Every row gives one point. Two turns around zero, p and q, are shown by what they do to some points. Where does a point land after both, in the order given? Backwards means that the second turn is done in reverse. Each puzzle has new turns, and all numbers are rounded.

Turn p:
+0.29 +0.44 -0.02 => -0.02 +0.08 +0.52
+0.21 +0.00 -0.06 => +0.18 -0.01 +0.13
-0.04 -0.14 +0.20 => -0.04 -0.21 -0.12
-0.37 -0.35 +0.29 => -0.21 -0.26 -0.48
-0.10 +0.05 -0.42 => +0.09 +0.42 -0.06
Turn q:
-0.10 +0.33 -0.16 => -0.25 +0.27 +0.10
-0.17 +0.28 +0.21 => -0.14 +0.02 +0.36
-0.14 -0.45 +0.04 => +0.03 -0.42 -0.22
+0.42 -0.16 -0.09 => +0.37 +0.13 -0.24
Where do these land?
p, then q: -0.13 -0.03 +0.33 => -0.15 -0.26 -0.19
p, then q backwards: -0.03 +0.26 +0.33 => -0.40 +0.07 +0.12
p, then q backwards: +0.16 -0.09 -0.58 => +0.58 +0.19 -0.04
q, then p backwards: -0.26 +0.03 -0.23 => -0.31 +0.09 +0.13
q, then p: +0.26 -0.18 +0.15 => +0.30 -0.10 +0.15

Turn p:
+0.19 +0.09 +0.21 -0.08 -0.01 +0.24 => +0.16 +0.12 +0.12 +0.29 -0.04 +0.12
-0.27 +0.16 +0.07 +0.23 +0.01 -0.48 => -0.22 +0.16 -0.43 -0.21 -0.09 -0.26
-0.19 +0.14 -0.17 +0.40 +0.22 -0.11 => -0.47 +0.18 -0.07 -0.14 +0.13 -0.11
-0.17 +0.03 -0.04 -0.27 -0.11 +0.21 => +0.15 -0.05 +0.03 -0.11 -0.07 +0.34
-0.09 +0.34 -0.15 +0.35 -0.22 -0.33 => -0.32 +0.02 -0.53 +0.02 +0.19 -0.09
+0.36 -0.17 -0.24 -0.28 +0.35 -0.02 => +0.30 -0.02 +0.40 -0.13 +0.34 -0.21
+0.30 -0.42 +0.23 -0.54 +0.18 +0.43 => +0.57 -0.08 +0.66 +0.11 -0.20 +0.10
-0.13 -0.16 +0.08 +0.19 -0.41 +0.06 => -0.17 -0.31 -0.17 +0.16 -0.26 +0.10
Turn q:
+0.33 +0.15 +0.44 -0.35 -0.17 -0.16 => +0.03 +0.53 +0.15 +0.01 -0.41 -0.19
+0.34 -0.02 +0.05 +0.32 -0.30 +0.42 => +0.21 -0.16 +0.21 +0.56 -0.19 +0.17
-0.37 -0.19 +0.31 +0.23 -0.15 +0.32 => -0.32 -0.04 -0.28 +0.50 +0.11 +0.05
+0.23 +0.04 -0.29 -0.21 +0.38 -0.27 => +0.17 +0.02 +0.29 -0.50 +0.16 -0.09
-0.43 -0.06 -0.23 -0.30 +0.00 -0.03 => -0.19 +0.06 -0.29 -0.31 +0.17 +0.29
-0.06 -0.18 -0.21 +0.21 +0.08 -0.29 => -0.14 -0.37 +0.04 -0.22 +0.02 -0.11
-0.25 +0.24 +0.09 -0.11 -0.02 -0.35 => -0.03 +0.11 -0.34 -0.28 -0.12 -0.21
+0.23 +0.02 -0.16 +0.21 +0.18 +0.36 => +0.28 -0.15 +0.24 +0.24 +0.25 +0.09
Where do these land?
q, then p backwards: -0.26 +0.19 +0.25 +0.19 +0.31 -0.10 => +0.25 +0.12 -0.08 +0.15 +0.01 -0.45
p, then q backwards: -0.15 -0.19 +0.23 +0.13 -0.10 -0.01 => +0.06 -0.05 +0.11 +0.08 -0.29 -0.18
q, then p backwards: -0.11 -0.16 -0.12 +0.02 +0.27 +0.00 => +0.06 +0.01 -0.34 +0.05 +0.07 -0.01
q, then p: +0.03 +0.09 +0.02 -0.25 +0.39 +0.25 => +0.07 +0.48 +0.12 +0.05 +0.18 -0.05
q, then p: +0.24 -0.05 +0.10 +0.09 -0.34 +0.01 => -0.12 -0.20 -0.19 +0.27 -0.17 +0.05
q, then p backwards: -0.04 +0.03 -0.21 +0.26 -0.99 +0.15 => -0.33 -0.14 +0.46 -0.04 -0.81 +0.35
p, then q: -0.19 +0.04 +0.07 -0.26 +0.03 -0.16 => +0.16 +0.15 +0.12 -0.12 -0.15 +0.19
q, then p: +0.50 +0.04 -0.33 -0.19 +0.44 -0.14 => +0.61 +0.33 +0.12 +0.21 -0.20 -0.19
